Rows are points. The points of each table are mixes of a few directions, plus a little noise. Count the directions of each table, and those that both share. Where both have some left over, give the other angles between the two spaces (their principal angles), to ten degrees, smallest first.

First:
[[ 54  15   5]
 [ 46  15  -5]
 [-80  11 -79]
 [-28 -49  93]
 [ 20   1  13]
 [ -2 -10  18]
 [ -7  18 -46]]
Second:
[[  4   7 -13]
 [ 34  -9  44]
 [ 81  45 -56]
 [-45 -21  22]
 [-74 -21   4]]
Directions: first 2, second 2, shared 2

First, 6 rows:
[[  1  -4  13  -4]
 [-29   9 -49   4]
 [-65   4 -39 -12]
 [ 65 -21 113 -13]
 [ 21  -9  46  -7]
 [  4  20 -85  28]]
Second (8 x 4):
[[-28 -29  62  85]
 [-20 -24  62 -37]
 [ 30  -8 -67 -53]
 [ 18  21 -54   5]
 [-18  21  17  83]
 [ 17  19 -26 -97]
 [ -5  14  15 -13]
 [  5 -15  -9  28]]
Directions: first 2, second 3, shared 1; angles 80

First, 9 rows:
[[ 30 -26 -18 -49   3 -32]
 [-60 -52 -63 -26  67 -21]
 [  9 -13   6  19 -14   9]
 [-19  50 -41 -79  -2   4]
 [ -3  39  69  26  36 -33]
 [-21 -30  -6   3  41 -22]
 [ 56 -20 -24  -9 -83  40]
 [ 41  63  90  38 -22  -7]
 [-32 -13 -12  79 -27  64]]
Second, 6 rows:
[[  7 -36 -18 -29  13  -4]
 [-13 116   3  70 -50 -50]
 [ -6  13  40  25   2  33]
 [-12  23  64  38   4  59]
 [ 14 -74 -45 -59  22 -16]
 [ 10 -43 -42 -42   8 -26]]
Directions: first 4, second 2, shared 1; angles 70

First, 8 rows:
[[ 43  38   2  15  -2  -4  -5 -22]
 [-29  -6  51 -29  23  14  19  -1]
 [-16 -43 -44 -62  -9  91  -7 -21]
 [ 20  53  92 -18  37   8  24 -33]
 [ 11 -18 -74  32 -32 -19 -23  18]
 [  0  -2 -21  39 -12 -49  -8  25]
 [-23 -16  18 -32  11  31   9  -5]
 [ -5  -5 -25  55 -16 -72  -9  38]]
Second:
[[ -41  -11   71   56    6   14    0  -38]
 [  14   40 -104  -11   -1   -5    4    5]
 [ -21   -6   50    1   18  -13   23    1]
 [   8   34  -74  -38    2    1  -12   27]
 [  13  -24   28   14    5  -21   39  -17]
 [   7  -48   33   13  -16   36    0  -37]
 [  24   -9   50   29  -16  -31  -24   18]
 [  -8   41 -121  -82    9   37  -13   28]
 [ -18   -6   27   26   -5   20  -17  -19]
 [  25  -15   41  -12   -3  -40    2   32]]
Directions: first 3, second 5, shared 2; angles 80

First (9 x 9):
[[ 13  -5 -42 -30  38  20  42  25  14]
 [ 11  35   8 -16  -9  28  34  12  28]
 [-18 -20  -5  48  98  11  36  14  45]
 [  5 -35 -24 -32 -62 -45 -69 -22 -78]
 [ 17   2 -25 -47 -41  -2  -8   3 -29]
 [ 12  29  12 -25 -49  10   1  -1  -3]
 [-14  24  58  44 -20   0 -14 -17  20]
 [ -5 -59 -42  -9   8 -42 -47 -10 -58]
 [-20  29  60  67  36  20  24  -4  62]]
Second (9 x 9):
[[  2   8 -63  23  -8 -18  46 -23 -20]
 [ 15  84  26   6 -56  64 -43 -43  50]
 [  1  26 121 -35 -34  36 -54  29  38]
 [-25 -39 -88  51  29 -70  27   6 -47]
 [ -2 -28 -45   8  51   9 -29 -14   0]
 [ 12   7 -19  -8  -3   7  32 -16  -2]
 [  2  -8  16 -13   1  -2   8  10  -4]
 [-14 -21  41  -6  12 -12 -37  29  -3]
 [  6 -32  11 -25  10 -19  50  20 -20]]
Directions: first 3, second 4, shared 1; angles 40, 80

First, 9 rows:
[[   9   19   17   52   11   40  -31   73    5  -31   -7]
 [  12   34   32   27   39   32  -32   62   -1  -63  -61]
 [  33   13    2   26  -15    6  -25   19   51   24   54]
 [ -15  -18    4 -118  -34  -17   31  -78    0    4   13]
 [  13   23   25 -115   37  -51   14  -91    7  -40  -86]
 [   3  -20  -39   26   -1  -56   25  -58    0   69   28]
 [  24   15   -2   11   25  -33   -5  -25   18   11  -19]
 [ -69  -64  -41   55  -59   45   34   46  -67   40   75]
 [ -11   -2    2   38   -4   34  -10   51  -13  -13    6]]
Second (8 x 11):
[[-43  59 -41   4 -58  75  37 -36  28  51  42]
 [ 17 -22  -9  -9 -21  -1 -14  27  -3  -9  35]
 [-53  21  25  87  52   4  -9  -4   4   1 -56]
 [ 69   8 -38  38  -4 -13 -20  44  10  11  30]
 [-16 -29 -78 -89 -26 -41  38 -45 -72 -44 -43]
 [-51 -49  96 -39  -7  22 -16  -2  21  -7  36]
 [ -3 -52  25 -19  44 -89  -9 -47 -11  -8 -33]
 [ 88  62  19  25  22  41  -6  60  21   6 -10]]
Directions: first 4, second 6, shared 3; angles 40

First, 8 rows:
[[  44   12    6   28   37  -22   28  -34  -40    2  -49  -33]
 [ -19  -24   19  -12  -33  -16  -31  -39  -14   10   42  -16]
 [ -31   -8  -37  -30   61   30   46   60   -9  -66  -79  101]
 [  18  -49  -50  -29   15   16   58   28    5  -15 -104   24]
 [ -57   86   65  -51  -48   35  -45   41    4   34   77    3]
 [  -9   10  -37   11    1   27  -13  -24  -11    6   43  -22]
 [  15  -55   66   37  -44  -90  -54  -15   64    2   61   -2]
 [  39   29  -35   37   17   13   11  -15    5   28    4  -57]]
Second (9 x 12):
[[ 21 -81 -73  39  -3 -34  76 -65  67 -13  24 -46]
 [-23  90  79 -45   2  40 -83  72 -75  15 -25  50]
 [  5 -19 -16   9  -1  -8  17 -15  16  -4   4 -10]
 [-18  71  62 -35   2  30 -65  56 -57  10 -18  40]
 [  6 -25 -23  11  -1 -13  24 -19  21  -4   7 -13]
 [ 26 -98 -85  47  -2 -42  91 -80  81 -16  27 -54]
 [-18  67  59 -33   2  29 -60  53 -56   9 -17  36]
 [  6 -20 -19  10  -2 -10  20 -17  18  -5   5 -12]
 [ -5  16  14 -10   1   7 -16  15 -15   2  -4  10]]
Directions: first 6, second 1, shared 0; angles 30

First, 8 rows:
[[-40  52  -3 -35   4 -54  46  -1  18  21 -33  14 -35  35]
 [-17  23  -1 -15   2 -24  20   0   8   9 -15   6 -15  15]
 [ 55 -76   5  50  -5  79 -66   2 -26 -30  49 -20  51 -49]
 [-13  19  -1 -12   1 -19  15   0   6   8 -12   5 -12  13]
 [-19  26  -2 -17   2 -26  23   0   8  10 -16   6 -17  17]
 [ -9  12  -1  -8   1 -12  12   0   4   5  -8   3  -8   9]
 [-16  20   0 -14   2 -21  18   0   7   8 -13   5 -14  14]
 [ 57 -76   3  52  -5  82 -67   1 -27 -31  50 -21  51 -51]]
Second:
[[  8 -62   9  31  -7   4 -25  14  -1 -34  -4 -22  33 -39]
 [  5 -36   6  19  -4   2 -15   8   0 -20  -3 -13  19 -23]
 [-11  87 -13 -45  10  -5  37 -20   1  48   7  31 -47  56]
 [ -1   7  -1  -3   1   0   3  -2   0   4   1   3  -4   4]
 [  0  -3   1   2   0   0  -2   1   0  -2   0  -1   2  -3]
 [ 11 -75  11  39  -8   5 -32  17  -1 -41  -6 -27  40 -48]
 [ 10 -74  11  38  -9   5 -31  17  -1 -41  -5 -26  39 -48]
 [  5 -40   6  20  -4   2 -17   9   0 -22  -3 -14  21 -26]
 [  1  -4   0   2  -1   0  -2   1   0  -2   0  -2   2  -3]
 [-16 121 -18 -61  14  -7  50 -28   2  66   9  43 -64  77]
 [-11  80 -12 -42   9  -5  34 -18   1  43   6  29 -43  51]]
Directions: first 1, second 1, shared 0; angles 40

First:
[[ -17  -20   31   24   -1   17  -34    0  -18   20   -9   -5   15   11
    11    8    3   -7]
 [  51   60  -91  -73   -1  -52   99    1   54  -60   25   15  -44  -32
   -30  -24   -6   20]
 [   7    8  -11  -10    0   -8   14    1    7   -7    4    2   -6   -4
    -4   -3   -1    3]
 [  24   29  -43  -34    0  -23   46    2   25  -29   12    7  -21  -14
   -14  -11   -4    9]
 [ -62  -74  114   89   -1   64 -121   -2  -67   73  -31  -19   55   38
    38   28    9  -26]
 [ -15  -17   27   20    0   15  -29    0  -16   18   -7   -5   14    8
     9    6    1   -5]
 [  13   15  -23  -19    0  -14   25    0   14  -15    6    4  -11   -9
    -9   -5   -2    5]
 [   1   -1    1    1    1    1    0    0   -1    0    0    0   -1    0
    -1   -1    0    0]]
Second (8 x 18):
[[ 16  -9  30 -54  46 -35  11  -5  -9   7  -2  -1 -46  -7   3   0  26 -15]
 [  7 -36  -2  68   4  16   9  12 -56   0  26  24   6 -38  27 -32  30  15]
 [ -9   3 -12 -57  14 -28 -23 -15  -9  19  22   3 -28  -2  43   4   8 -17]
 [ 24  -1  48 -73  56 -41  23  -4  11   2 -20 -11 -54   4 -24   9  23 -19]
 [-21  19 -37  63 -64  46 -14   6  27 -12  -7  -4  64  19 -18   7 -44  19]
 [  7  15  22 -70  26 -30   4  -9  27   3 -18 -14 -31  17 -17  19   0 -17]
 [-34  -5 -71  93 -71  49 -38   3 -28   6  41  20  64 -14  53 -17 -23  22]
 [ 11  12  22  31 -13  24  27  12  37 -24 -42 -16  26  21 -69  10 -20  13]]
Directions: first 1, second 3, shared 0; angles 70

First (11 x 20):
[[ 33  65  53  11 -10  -7  32 -14 -17  49 -28 -32 -17  38   8  -1 -36 -34
  -17 -30]
 [-17 -87 -12  27 -26 -12 -24 -34  19 -29  38   1  -2 -48 -27 -17  -9   1
   30  71]
 [ 26  32  36 -42   7  46  11  15 -44 -13  22 -17 -11  79 -36 -30 -10   0
   -7 -52]
 [-27 -20 -26 -23  44  15  -8  35  -4 -35  19  16  11   0  -8 -25  19  14
   13   1]
 [  4 -12 -26 -24 -11  15 -24  29   1 -41  14  36  21 -12  10  32  40  54
   -2 -25]
 [-13  37 -10  27  30 -42  17  17  23  35 -45   8  11 -40  54  21   1 -12
   -5   3]
 [  4   9  -6  -9   0   4  -4  13  -1  -8  -2  11   7   1   8  13  13  16
   -4 -16]
 [ 48  60  35 -30 -60  45  15 -48 -34  47 -22 -38 -35  97 -36  19 -14 -25
  -48 -60]
 [ -4  40  -1 -21  35  14  16  22 -14  12 -15  -5  -2  35   3 -13   3 -11
  -12 -31]
 [-41 -48 -44  49  -8 -42  -7 -49  47  33 -26  -3  -6 -68  13  10  -2 -34
    4  79]
 [-12 -75   0  36   0 -35 -22  13  24 -51  43  24  23 -83  10 -11  -5  29
   48  61]]
Second:
[[ -2 -43  -4  47 -22 -36 -13 -25  33  16  13  19  16 -58  28   9 -13 -14
    7  30]
 [  2  -6  47  33  23 -49  15  36   0 -41   3 -17   3 -63  11 -16 -26  28
   58  59]
 [ -6  24   7 -17  39   3  11  40 -14 -21  -4  -3   2   8   2 -15   5  15
   13  -8]
 [ 26  50  11 -72 -50  79   9 -37 -54   0 -25 -56 -55 121 -84  12  13   7
  -36 -37]
 [-24  52 -55 -70  70  58   2  49 -20  12 -10  32  15  81   8 -13  45  -8
  -47 -96]
 [-13  -4 -36  -6  14  11 -10   0  13  23   4  30  17   9  20   3  16 -18
  -27 -34]
 [-13  21 -22 -26  39  18   2  30  -7   1  -3  17  11  25  10  -9  18  -1
  -13 -37]
 [  2   4   6  -2   1  -1   3   4  -4  -6  -1  -6  -3   1  -4  -2  -2   5
    5   4]
 [ 12 -37   0  30 -62 -10 -14 -59  20  24   6  -3  -7 -19  -6  21 -12 -18
  -10  24]
 [ -4 -59  -3  66 -25 -53 -16 -29  46  18  19  27  24 -84  41  10 -19 -17
   14  43]
 [ 18  -3  49  17 -27 -19  11  -8 -12 -28  -4 -40 -22 -20 -26  -1 -25  21
   36  52]]
Directions: first 5, second 3, shared 2; angles 50

First, 8 rows:
[[  51   36   19  -17   55   35  -40  -99  -27  -26  -18  -38   40 -121
   -10   -9 -105   45   19   59  -15  -16   -7   58]
 [ -27  -23    6  -37   25  -15   61  -46   -8  -45   48   70  -38  -24
     5  -51  -20   15   14   49  -31  -39  -32  -13]
 [  -7   -4   -7   15  -22   -6   -5   39   10   19   -7   -8   -1   39
     1   16   34  -16   -9  -29   12   14   10  -13]
 [ -24  -16  -11   15  -33  -17   13   60   16   20    3   10  -16   68
     4   12   59  -26  -12  -38   12   14    8  -30]
 [  42   33   -2   39  -17   24  -78   32    3   47  -58  -88   51    2
    -8   56    0   -7  -12  -43   32   41   35   26]
 [   3    2    4   -9   14    3    5  -24   -6  -12    6    7    0  -24
     0  -11  -20   10    6   18   -8  -10   -7    7]
 [ -14  -10   -6    7  -18  -10    9   32    9   10    3    8  -10   38
     3    5   32  -14   -6  -20    6    7    3  -17]
 [ -24  -19   -3  -11   -3  -15   35    6    3  -12   24   38  -25   21
     5  -18   18   -5    1    5   -9  -12  -11  -20]]
Second (8 x 24):
[[   5   33   12  -10   26   23  -13  -14  -12   -3   -4  -14    1  -41
   -15    1  -51   20   14   43   19   16    0    9]
 [  25  -30   -8   60  -52  -47    0  -54  -42  -12   15    0    1   -7
   -28   -8  -25  -38  -15   40 -112  -80   52   44]
 [ -66    5  -12  -31  -23  -24   30    9    6    1   27   34  -41   66
   -13  -18   39   19  -22  -11   -1   -3   28  -44]
 [  -8   25   19  -36   51    6   -5  -13  -25   -1   22   19  -18  -56
    -4   -9    5   27    2   17   29    7   12   24]
 [  60  -40    1   19   19   33    4   31   42  -10  -35  -14   44  -18
    50   14   -6  -35   32  -31   26   22  -91   -4]
 [   4   22   -6  -35   18   31  -17  -62   25  -20  -32  -36   33  -14
     5  -11  -55   50    5   -7    7    9  -26  -12]
 [   5  -11   -1   32  -25  -30  -16   33  -22   26   11    3   -7   17
    -4   17   57  -32  -21  -26  -17  -13   47   24]
 [ -28   -1   -6   -1  -14    7   19   71   27   17   -1   11  -18   58
     8   12   37  -14    4  -24   46   40  -18  -45]]
Directions: first 2, second 6, shared 2

First (8 x 32):
[[ -64   82   39   14    9   34   10  -29    1  -23   -7   71   13   -4
   -23   31   16  -54   29  -44  -28   35  -26  -25  -10   40   12   30
    -7  -15  -24    4]
 [ -52   67   32   12    7   28    8  -25    1  -19   -6   58   10   -3
   -20   26   13  -44   23  -36  -23   29  -21  -22   -8   33   10   25
    -6  -13  -20    4]
 [ -45   59   28   10    6   24    7  -21    1  -16   -5   51    9   -3
   -17   22   11  -39   20  -31  -20   25  -18  -19   -8   29    9   21
    -6  -11  -17    3]
 [  91 -117  -56  -20  -13  -49  -14   42   -2   33   10 -102  -18    6
    34  -44  -24   78  -41   63   41  -51   37   36   15  -57  -17  -43
    11   22   35   -7]
 [  29  -38  -19   -6   -4  -16   -5   14    0   11    3  -33   -6    2
    11  -14   -7   25  -13   20   14  -17   12   12    5  -18   -6  -14
     4    7   11   -2]
 [  87 -112  -54  -19  -12  -47  -14   40   -2   32    9  -98  -18    5
    32  -42  -23   74  -39   60   38  -49   35   35   14  -55  -17  -41
    11   21   33   -6]
 [ -31   41   19    7    5   17    5  -14    1  -12   -3   35    7   -2
   -12   15    8  -27   14  -22  -14   18  -12  -12   -5   20    6   15
    -4   -7  -12    2]
 [ -15   19    9    4    2    8    2   -7    0   -5   -2   16    3   -1
    -6    7    4  -13    7  -10   -6    9   -6   -6   -2    9    3    7
    -2   -4   -6    1]]
Second, 9 rows:
[[-66  86  40  14   9  35  10 -31   1 -25  -7  74  14  -4 -24  32  17 -57
   30 -45 -30  37 -27 -27 -11  41  13  31  -8 -16 -25   6]
 [ 22 -28 -14  -5  -3 -12  -4  10  -1   8   2 -24  -5   1   8 -11  -6  18
   -9  15  10 -12   9   9   3 -14  -4 -12   2   5   8  -1]
 [ 47 -62 -29 -11  -6 -25  -7  22  -1  18   4 -53  -9   3  17 -23 -12  41
  -21  33  22 -27  20  20   8 -30 -10 -23   6  12  20  -3]
 [ 64 -84 -40 -14  -9 -34 -10  30  -1  24   7 -72 -13   4  24 -31 -17  55
  -29  45  28 -36  26  25  11 -40 -13 -30   9  16  25  -5]
 [ -3   3   2   1   1   1   0  -2   0  -1  -1   3   0   0  -2   1   1  -3
    1  -2  -1   2  -1  -1   0   2   0   1  -1   0  -1  -1]
 [-93 121  58  21  13  50  14 -44   2 -34  -9 105  19  -6 -34  46  24 -80
   42 -66 -42  53 -38 -38 -15  58  18  44 -12 -22 -36   7]
 [ 28 -36 -17  -6  -4 -15  -4  13  -1  10   3 -32  -6   1  11 -13  -8  24
  -13  20  13 -16  11  11   5 -18  -6 -13   3   7  11  -2]
 [-66  87  42  15  10  36  10 -31   1 -25  -8  76  14  -4 -24  33  18 -58
   30 -47 -30  39 -27 -27 -11  42  12  32  -8 -16 -26   5]
 [ 68 -88 -42 -15  -9 -36 -10  32  -1  26   6 -76 -14   4  26 -34 -17  58
  -31  48  30 -38  28  28  11 -43 -13 -33   7  17  25  -5]]
Directions: first 1, second 1, shared 1

First (8 x 32):
[[-22  37  15 -24  14 -19  12  28  58  54   6 -13 -13 -16 -19   9 -11  19
   -1 -33 -14  14  25 -49  -2 -20  20   7  31 -19 -13   1]
 [ 60 -62 -41  57  28  36  31 -63 -83 -28  36  17  23  25  20 -13  27   4
  -15  30 -12 -42 -47  30   0  24 -10   8  -6  21 -22  62]
 [ 19  14  35  44 -25  32  18  29 -34   8   9  37 -29  24 -11  47  23   9
    8 -24 -22   5 -22  13   2  17 -41 -30  19 -45   4 -26]
 [-51   9  -7 -47  -7 -71 -32  15  61  -9 -24 -35  19 -17   2 -45 -51 -28
   -5  16  27  45  53 -10  -1 -23  54   7 -25  34  13 -14]
 [ 25   8   3   0  13  58  10 -13 -19  16   3  11 -15 -10  -2  35  43  29
   10 -17 -12 -49 -35  -8   1   9 -42  10  20 -22  -7   4]
 [ 51 -24   0  64   5  45  37 -17 -67   0  33  35  -8  30   2  27  33  14
   -5  -5 -27 -24 -43  18   0  24 -33 -13  17 -22 -16  24]
 [-61  14   2 -51 -24 -79 -45  27  63 -22 -36 -34  17 -15   1 -45 -58 -39
   -1  20  35  59  60   1   0 -23  53  -2 -35  34  26 -34]
 [-20   4  -8 -42  -4  -4 -31  -7  19 -19 -28 -19   8 -21   7 -13  -5  -9
    8  14  24  -8   9   5   1  -7   1  13 -21  19  16 -17]]
Second (8 x 32):
[[ -10    6  -15   33  -25  -35   -1   -7   15  -25   29   -9   13   28
    10   -8   19   -3    8    7   -8   21   -2   19    9    4   15  -15
   -23    3   -8   20]
 [   9   10   -2  -10    7   21  -30    3   11   42   37   15    5  -19
    -2  -21  -11  -13   18  -58   13  -33    3    3   14   42  -14   -6
     0   16    1   12]
 [  -1    1   15    7   -2   47   31  -21  -51   19   44   41  -38   35
    -8  -33    6    7  -14  -45  -22  -18  -33  -13   14   24  -23   -5
    32  -15    6    5]
 [ -17  -21    0   19    2   10   60  -36  -55  -10   -1    3  -34   51
    -3  -11   16   14  -27   30  -25    8  -35   -7   -9  -20   -4    7
    14  -31  -12    8]
 [  -5  -17  -11  -21   14  -55  -10   24   41  -47 -112  -62   36  -47
     4   66   -9    1    0  110   25   32   41    5  -40  -73   31   24
   -28    5   -6  -30]
 [  13  -32   -5  -45   71   30   10  -23  -22  101  -27  -20  -16  -28
    -7   -9  -35    9  -15   -9   17  -46   -9  -19  -20   12  -13   27
     9  -27  -26   16]
 [ -29   33   -3   35  -82  -16  -43   29   35 -121    9   19   35  -17
    -5   23   32  -45   52    4   20    4   33   34   13   -9   -9  -21
   -17   74   35  -35]
 [  41   21   21  -20   15   -2  -18   32   26   42   21   13   -1   -3
    12   -8  -18   31  -22  -38  -21   32    2  -21   20   18   19  -10
    12  -26    9    2]]
Directions: first 4, second 5, shared 0; angles 40, 50, 50, 50

First, 11 rows:
[[ -37   12   12   13   19  -29  -10   -4   22   -8  -22    8  -13  -24
   -14  -19   -8   -1   -1  -49   20   -8   -8  -26   10  -18   -4   23
    -7   34   -7  -10]
 [ -18    5    6    5    8  -12   -3   -2   10   -5  -10    5   -6  -10
    -6   -9   -3   -1    0  -21    8   -5   -3  -11    4   -8   -1    9
    -3   15   -3   -5]
 [  65  -23  -21  -25  -34   49   16    9  -42   14   38  -14   24   41
    25   35   13    2    1   87  -34   15   14   45  -19   34    9  -38
    12  -60   12   18]
 [ -73   25   24   27   36  -57  -18  -11   46  -16  -43   18  -27  -45
   -27  -40  -16   -3   -2 -100   38  -19  -14  -51   22  -39  -11   44
   -14   66  -14  -24]
 [ -44   15   15   16   22  -34  -12   -6   28  -10  -26   10  -16  -30
   -16  -23  -10   -1   -1  -57   23   -9  -10  -31   13  -24   -7   26
    -8   39   -8  -14]
 [ -36   12   12   12   17  -28   -9   -4   24   -8  -20    7  -12  -23
   -13  -19   -7   -1    0  -48   19   -9   -7  -25   10  -21   -5   23
    -7   32   -7  -12]
 [  90  -30  -31  -30  -45   70   22   13  -58   21   53  -20   32   57
    33   47   19    2    1  121  -46   21   19   63  -26   47   12  -54
    17  -82   18   28]
 [  17   -5   -6   -6   -7   13    4    2  -11    4    8   -4    6   10
     5    8    3    0    1   22   -8    5    3   11   -5    9    3  -10
     4  -14    3    5]
 [ -32   11   11   12   15  -24   -8   -5   20   -7  -19    8  -11  -20
   -13  -18   -7   -2   -1  -41   16   -8   -7  -23    9  -17   -4   18
    -6   29   -6   -9]
 [  64  -22  -21  -23  -32   49   17    9  -41   14   40  -15   25   41
    25   34   14    2    2   84  -33   15   14   44  -19   35    9  -40
    12  -58   12   20]
 [   3   -1   -1    0    0    2    0    0   -1    0    2   -1    0    2
     1    2    1    2   -1    4   -1    1    1    2   -1    2    1   -3
     2   -3    1    1]]
Second, 10 rows:
[[  14   -8    2   -4    1   12    1   11  -10    4    9   -1    7    7
    -2   11   15   -4    8   21   -6    1   -4   11  -12    6   10  -11
     8  -14    3    4]
 [ -78   43   -1   28   -3  -63   -5  -55   51  -29  -62   15  -36  -47
    19  -58  -76   23  -41 -107   40  -10   23  -56   53  -31  -49   60
   -43   81  -22  -23]
 [  25  -14    0   -9    0   20    2   18  -16   11   21   -5   11   17
    -6   19   25   -8   13   35  -12    4   -8   20  -18   10   16  -19
    13  -28    6    7]
 [  15   -8    0   -4    1   11    2   10  -10    5   11   -4    7    9
    -4   11   16   -4    9   20   -7    2   -4   11  -11    7   10  -11
     9  -17    1    4]
 [  64  -35    1  -22    1   53    5   46  -39   24   48  -15   32   38
   -16   45   62  -19   33   86  -32   10  -20   47  -47   27   39  -49
    35  -67   17   17]
 [ -28   16    0   10    0  -20   -1  -20   19  -10  -22    4  -13  -17
     6  -21  -27    8  -15  -39   16   -2    8  -21   18  -14  -18   22
   -15   30   -6   -9]
 [  53  -28    1  -20    2   42    4   36  -33   19   40  -12   24   33
   -12   38   50  -13   27   75  -25    6  -16   39  -36   21   32  -40
    30  -57   14   16]
 [ -50   27   -3   17    0  -41   -3  -34   31  -18  -40   10  -25  -29
    12  -39  -50   13  -25  -70   27   -7   13  -36   37  -20  -31   38
   -27   53  -13  -15]
 [ -19   11   -1    6   -1  -17   -2  -12   14   -8  -15    5   -8  -11
     4  -14  -19    7  -10  -26    9   -4    6  -15   13   -7  -12   15
   -11   19   -6   -5]
 [   7   -3    0   -1   -1    4    0    4   -5    3    6   -1    1    4
    -2    4    6   -1    4    9   -1    1   -2    5   -4    3    3   -5
     4   -6    1    4]]
Directions: first 1, second 1, shared 0; angles 30
